Each point is reached from the start by the listed moves, each made 0, 1 or 2 times, or once backwards (-1), plus a little noise. Is the number of moves made odd or even? Then give how often each move was made.
(in the rows, 128 means zero)

Moves:
(1): [149 137  83 110 143  91]
(2): [135 150 150 126 126 133]
(3): [132 120 143 113 125 134]
Start: [104 136 120 136 133 134]
Points:
[ 85 119 179 139 115 177] => even (-1, 0, 1)
[158 205  61 111 163  64] => odd (2, 2, -1)
[ 97 132 216 123 110 189] => even (-1, 1, 2)
[118 143 171 105 125 152] => odd (0, 1, 2)

Moves:
(1): [132 132 133 155 105 141 133 120 124 129 125 143]
(2): [152 132 107 104 127 116 114 120 113 124 129 134]
(3): [133 114 143 154 130 137 116 119 133 116 141 129]
(4): [121 127 123 133 145 147 128 162 154 117 127 144]
(5): [133 139 116 107 121 116 113 127 133 142 138 115]
(6): [141 121 120 111 131 142 127 121 116 136 119 102]
(7): [130 126 122  95 119  96 143 130 141 118 131 129]
(8): [133 123 132 129 128 127 115 137 129 135 121 131]
(9): [119 130 129 119 124 130 113 112 127 124 119 112]
Start: [124 117 130 120 122 130  94 127 125 117 139 150]
Points:
[179 127 102  87  53 111 105  34  57  96 120 145] => even (2, 2, 0, -1, -1, 1, 1, -1, 1)
[153 122 100 135 158 160  22 201 154 102 129 226] => even (0, 2, 0, 2, 0, -1, -1, 2, 0)
[190 140  85 122  85 184   7  95 103 131 148 141] => odd (2, 2, 1, 1, 2, 1, -1, 0, 1)

Moves:
(1): [124 123 128 134 127 130 119 134 126 128 128 140 138 129 130 125 130 127
 123]
(2): [118 127 144 124 130 123 139 125 115 123 136 134 126 121 122 127 124 126
 128]
(3): [120 127 125 131 117 126 126 125 127 135 143 125 130 134 127 131 138 136
 127]
(4): [113 126 116 130 132 132 128 137 135 125 124 124 126 134 137 129 129 124
 129]
(5): [132 120 122 132 130 119 132 125 123 140 128 119 137 126 120 126 122 120
 116]
(6): [137 135 116 135 133 130 136 132 116 141 122 120 117 121 148 129 143 140
 140]
(7): [136 121 137 131 132 127 153 141 149 117 141 125 122 120 134 127 132 129
 140]
(8): [131 142 129 117 127 129 138 139 123 136 127 121 132 122 127 129 116 131
 132]
(9): [133 136 129 138 126 123 126 111 122 125 124 141 134 122 131 135 118 133
 141]
(10): [129 130 116 125 128 125 130 133 121 128 127 126 127 125 114 129 128 117
 130]
(11): [122 141 128 117 133 104 107 139 135 132 128 122 131 113 130 138 122 134
 129]
(12): [116 129 131 123 140 138 131 127 136 148 127 148 116 123 118 125 124 111
 129]
(13): [118 143 116 127 130 122 138 116 124 130 123 128 136 119 133 128 138 133
 126]
(14): [126 143 123 132 133 120 134 134 131 131 129 133 125 147 127 120 134 126
 133]
(15): [126 123 137 127 113 120 129 136 137 126 122 132 123 128 128 131 129 126
 119]
(16): [126 120 111 129 131 134 128 132 132 122 137 142 119 142 125 132 127 134
 105]
(17): [127 130 137 142 140 127 139 131 120 118 118 120 135 134 117 153 137 130
 122]
(18): [125 126 133 130 122 123 127 133 118 134 131 121 125 129 104 110 127 147
 125]
Start: [132 138 131 127 134 127 113 130 124 127 132 127 132 125 131 125 134 116
 130]
Points:
[129 126 108  99 152 106 163 249 176 191 163 180  65  90 149 108 141  51
 129] => even (2, 1, 0, 0, 1, 2, 2, 1, -1, 2, 1, 2, -1, 1, 2, 1, -1, -1)
[116 113 105 128 144 163 161 174  94 224 194 181 109 168  83  98 133  94
  65] => odd (2, 1, 2, -1, 2, 1, 0, 2, -1, 0, -1, 2, -1, 1, 0, 2, 0, 0)
[198 132 138 127 124 108 170 192 114 112 162  79 112  97 104 109 138 148
 169] => even (0, 0, 0, -1, 0, 1, 2, 1, 0, 2, 0, -1, -1, 0, 0, 0, 0, 1)
[105 162 105 159 172  41 172 161 159 108 104 144 156  60 188 198 136 111
 119] => odd (1, 1, -1, 2, 2, 1, 2, 0, 2, 0, 2, 0, 2, 0, 2, 1, 1, -1)
[168 165 110 140 161 103 222 136  93 153 134  97 171  85  78  71 142  96
 164] => odd (1, 0, -1, -1, 2, 0, 2, 1, 0, 2, -1, 0, 2, 1, -1, -1, 0, 1)

Moves:
(1): [123 121 128 138 124 143 138 135 111 151 132 134 123 122 131 128 133 115
 128 137 116 139 145 134 119 131 121]
(2): [135 122 126 134 128 125 123 128 128 138 127 119 128 122 121 127 128 126
 123 127 125 114 138 134 134 130 129]
(3): [131 124 144 129 133 122 132 137 130 127 137 130 135 125 126 131 127 130
 129 129 129 133 135 130 130 135 119]
(4): [130 118 137 138 125 129 127 125 127 137 136 123 121 131 122 121 124 128
 127 128 126 129 125 126 127 114 118]
(5): [132 133 129 126 130 131 139 124 145 115 124 131 136 138 131 136 129 134
 137 127 126 136 127 144 135 127 133]
(6): [123 128 127 137 143 129 119 120 122 131 145 138 113 138 129 125 128 120
 130 133 125 111 145 130 124 122 131]
(7): [125 124 123 127 116 116 125 126 122 126 126 129 127 121 133 132 123 134
 120 129 129 126 141 137 114 121 122]
(8): [119 125 121 130 129 131 129 124 119 130 132 136 126 124 127 126 125 129
 132 117 137 124 124 123 133 133 131]
(9): [134 130 133 137 120 133 130 130 127 130 135 128 123 125 128 134 123 125
 124 122 134 128 133 123 123 128 139]
(10): [114 135 138 125 126 135 128 118 120 141 134 129 130 123 129 120 129 121
 123 128 129 114 139 119 124 111 116]
(11): [125 123 136 122 110 122 111 141 105 126 129 126 117 128 131 130 134 127
 134 123 120 115 127 118 136 124 124]
(12): [119 130 132 139 133 128 136 127 121 123 127 118 124 125 119 126 138 126
 128 127 119 134 123 126 133 130 129]
(13): [129 128 134 127 130 140 123 126 130 126 134 131 120 123 128 139 144 131
 131 129 131 130 120 138 127 140 129]
(14): [136 143 135 138 115 123 124 135 121 136 128 137 119 133 117 130 127 125
 123 134 124 129 134 135 122 136 118]
(15): [117 134 130 132 137 125 144 131 155 132 128 130 122 150 140 125 143 126
 129 123 135 126 117 137 137 128 128]
(16): [137 128 132 133 129 122 138 130 125 129 122 128 130 117 137 128 126 124
 133 136 131 130 121 139 134 128 126]
(17): [118 132 131 133 120 129 119 133 131 114 124 115 136 124 130 121 118 129
 135 131 134 122 115 130 130 135 124]
(18): [125 134 122 130 123 133 128 130 130 130 130 120 120 122 130 118 117 136
 127 129 126 126 130 122 124 129 126]
(19): [128 124 128 114 129 136 128 132 130  99 125 122 129 142 133 121 135 116
 129 128 144 130 118 131 135 135 123]
(20): [136 122 123 134 123 119 130 117 123 140 128 125 118 128 122 139 130 131
 123 141 121 113 142 117 127 120 110]
(21): [127 126 122 126 129 133 135 142 123 126 135 128 139 132 123 124 134 132
 139 136 141 128 122 141 127 126 131]
(22): [128 123 125 139 132 134 127 133 124 129 122 138 133 127 126 131 132 129
 121 134 121 123 127 131 131 124 124]
(23): [136 127 134 134 107 121 140 128 108 141 141 122 125 134 128 138 121 133
 111 144 125 118 130 116 131 120 140]
(24): [131 123 131 120 119 126 145 117 134 115 118 124 145 138 137 118 132 133
 126 124 119 123 110 125 113 136 130]
Start: [127 116 140 122 131 121 109 122 140 142 111 133 145 105 125 133 139 150
 138 120 141 147 115 123 128 141 140]
Points:
[148  98 207 129 112  97 184 151 182  59 148 120 143 167 126 161 241 154
 163  89 210 144  69 236 161 176 143] => even (-1, 2, 2, 1, 2, 0, 2, 1, 2, 0, 1, 2, 2, 1, 2, 1, -1, -1, 2, 0, 2, -1, 0, 1)
[111 122 155 178 101 212 163  64 129 195 145 143 143 100 107 126 161 185
 101  77  99  89  97 105 118 126 196] => odd (0, 2, -1, 1, 2, 0, -1, 2, 2, 2, 0, 1, 2, 0, 0, -1, -1, 2, -1, -1, 0, 2, 1, 2)
[161 103 167 162 138 142 212 173 175 143 111 180 170 157 159 129 185 116
 131 151 174 174  80 249 159 239 121] => even (2, 2, 2, 0, 1, 0, 0, 2, -1, -1, -1, -1, 1, 2, 2, 2, 0, 0, 2, -1, 0, 1, 1, 1)
[152 116 165 187 111  60  48 247 123 141 157 141 101 149 116 121 136 140
 138 165 182  48 156 185 162 141  99] => odd (-1, 2, 2, 0, -1, 2, 1, -1, 1, -1, 2, -1, -1, 2, 2, 1, 1, 1, 1, 0, 2, 2, 0, -1)
[ 94 177 153 121  72 105 148 114 130 106  61 117  86 122 154  89 178 117
 129  61 160  95  68  72 164 143  98] => even (-1, 0, -1, -1, 0, -1, 0, 2, 2, 2, 2, 2, -1, 2, 2, 2, -1, 2, 2, 1, -1, 0, -1, 1)
[111 113 109 131  93 142 144 120 132 119 132 183 109 148 170 144 157 180
 128 145 153 140 100 180  94 182 128] => odd (1, -1, 0, 0, 1, 1, 2, 2, -1, -1, 0, -1, 2, 1, 1, 0, 0, 2, 1, 0, 0, 1, 1, 1)

Moves:
(1): [121 133 126 137 136 122 116 125 137 139 122 120 134 126 124 134 129 123
 120 130 127 122 126 125 124]
(2): [129 127 134 132 131 119 119 124 125 121 124 123 127 122 135 123 134 141
 127 138 126 133 132 136 131]
(3): [132 129 119 139 117 122 128 129 135 109 116 128 125 116 121 132 113 124
 132 135 133 132 128 135 126]
(4): [127 129 125 125 122 125 128 121 132 125 122 113 137 130 136 132 129 131
 123 120 121 129 127 130 140]
(5): [132 132 144 110 112 126 123 130 130 131 123 137 130 136 121 124 131 128
 127 133 142 118 128 112 127]
(6): [118 130 128 127 134 135 126 129 137 127 122 135 130 142 130 126 131 120
 129 122 118 126 129 126 141]
(7): [117 132 140 121 121 123 128 134 123 121 131 129 133 127 113 138 131 131
 127 133 122 126 125 147 127]
(8): [126 118 144 115 123 124 122 111 130 126 131 124 130 135 119 136 120 122
 137 122 133 138 109 118 135]
(9): [138 138 126 127 127 139 131 123 133 132 129 135 105 125 140 125 121 140
 127 120 121 122 132 131 121]
(10): [121 135 124 138 122 125 119 131 122 124 132 132 136 123 131 141 139 132
 131 124 125 129 134 130 131]
(11): [123 130 135 136 131 125 116 124 115 132 128 129 126 130 148 133 122 117
 124 135 133 129 122 125 130]
(12): [132 125 108 119 124 136 132 124 120 119 128 137 119 126 136 128 138 130
 134 139 117 131 127 125 136]
(13): [131 137 132 137 128 116 117 121 122 144 117 119 123 138 126 140 127 122
 128 127 121 125 121 126 116]
(14): [132 128 116 134 133 122 123 127 131 129 125 126 137 130 140 129 131 128
 137 135 130 135 116 134 129]
(15): [126 130 119 125 132 115 123 123 122 132 123 131 115 126 133 120 131 122
 125 111 133 137 145 127 125]
(16): [129 127 127 133 132 134 122 144 129 120 121 121 125 132 124 130 128 136
 131 122 136 124 119 130 133]
(17): [136 122 124 127 124 119 124 124 121 125 138 124 136 123 125 121 127 135
 137 127 138 118 127 128 124]
(18): [133 123 128 135 123 134 129 127 132 129 120 129 131 128 124 131 122 125
 118 124 126 129 117 133 131]
(19): [126 125 136 132 132 123 121 123 134 119 129 131 136 123 138 125 122 121
 125 123 123 135 126 129 117]
(20): [133 120 124 139 125 119 137 129 120 120 135 126 133 120 138 131 135 137
 123 133 134 121 124 137 129]
(21): [120 115 119 136 117 127 118 118 115 148 132 132 116 124 142 132 134 139
 131 121 132 116 138 122 109]
(22): [127 123 120 126 128 127 131 123 134 127 130 134 129 129 140 125 120 136
 113 135 120 130 132 123 136]
(23): [126 126 129 127 132 131 129 134 139 130 128 130 130 119 130 125 123 130
 135 127 116 125 124 124 127]
(24): [128 127 116 135 118 126 131 127 130 126 132 119 118 124 123 127 123 117
 125 134 122 136 125 128 132]
Start: [124 133 127 130 128 118 124 132 124 149 127 131 118 123 122 115 128 131
 133 129 137 121 139 128 125]
Points:
[128 156  51 188  99 113 147 127 158  86 127 126 142  91 140 124 135  81
 102 138 109 116 138 169 164] => odd (2, -1, 1, 1, 0, 2, 0, -1, 1, 1, 0, 1, -1, 0, 0, -1, 1, 1, 1, 2, -1, -1, -1, 2)
[106 177 196 157 116  74  77  72 119 140 113 129  96 149  75 172  42  58
 136 115 132 115  88 160 102] => odd (1, -1, 2, -1, -1, 2, 2, 2, 2, 0, 2, -1, 2, -1, 0, -1, 2, 0, 0, 0, -1, 0, -1, 0)
[ 83 115 111 143  59  75  31   9 140 210  79 132 127 162 150 166 110 111
  85  60 123 114 158  52 143] => even (2, 0, 1, 2, 1, 2, -1, 2, 0, 2, 0, 0, 1, -1, 1, -1, 1, 2, 0, -1, 2, 2, -1, 0)
[ 76 118 180  93  40  60  44  96  81 102 111 154 125 126  77 145 140 132
 160 136 206 131 164 105 159] => even (0, 2, 2, 0, 2, 1, 1, 2, -1, 2, 1, 0, -1, -1, 1, 0, 1, 0, -1, -1, 1, 0, -1, 0)
[ 67 138  74 209 120  46 117 171 105  96 155 103 137  44 102 122 160 110
 133 102 141 123 202 188 126] => even (1, 0, 1, 0, -1, 1, 1, -1, -1, 2, 0, -1, -1, -1, 2, 0, 1, -1, 0, 2, 0, -1, 1, 2)
[ 70 132  65 192  93 119  32 146 129 143  64 163  60  89 148 143 135 154
 119 150 137 122 171 109 145] => even (2, 2, 2, -1, 1, 1, 0, 0, 0, 2, 1, 1, -1, 0, 1, 2, -1, 1, -1, -1, 2, 1, 1, 1)
[145 164 126 148  74  43  45 119  50 148 100 153 124 120 150 134 172 128
 148 114 160 111 144 150  91] => odd (-1, 1, 0, 0, 2, 0, 1, -1, 0, 2, 1, 1, 2, 1, 2, 0, 2, 2, 1, 0, 0, -1, 0, 0)
[139 124  73 102 142 156 105 117 114 227 125 179  23 139 171  93 183 174
 159  81 156  43 175  69  62] => even (2, -1, -1, -1, 1, 1, -1, 0, 2, -1, -1, 2, 0, 0, 1, 1, 0, -1, 0, 1, 2, -1, 0, -1)
[ 93 127 148 103  74   7  34  75  37 157 157 119 129 137 132 164 174 103
 129 213 176 140  91 104 132] => even (2, 1, -1, -1, 2, -1, 2, 2, -1, 1, 2, 2, 1, 1, 1, 0, 1, -1, 0, 1, 0, 1, -1, 2)
[131 155 186 147  65 126 110 130 129 119  77 113  99 163 175 150 109 119
  97 150 108 103  42 181 164] => even (-1, 1, 0, 2, 2, 2, 2, 0, 2, -1, 2, 0, 1, 1, -1, 1, -1, 2, 1, 2, 0, -1, 0, 2)
[120 171  47 155 110 104  70 101 185 230  70 147  62 106 159 105 115 125
 178  69 110  55 199  84  50] => even (2, -1, 2, 1, 1, 2, -1, -1, 2, 0, -1, 0, 1, 1, 1, -1, 1, -1, 0, -1, 2, -1, 2, 0)
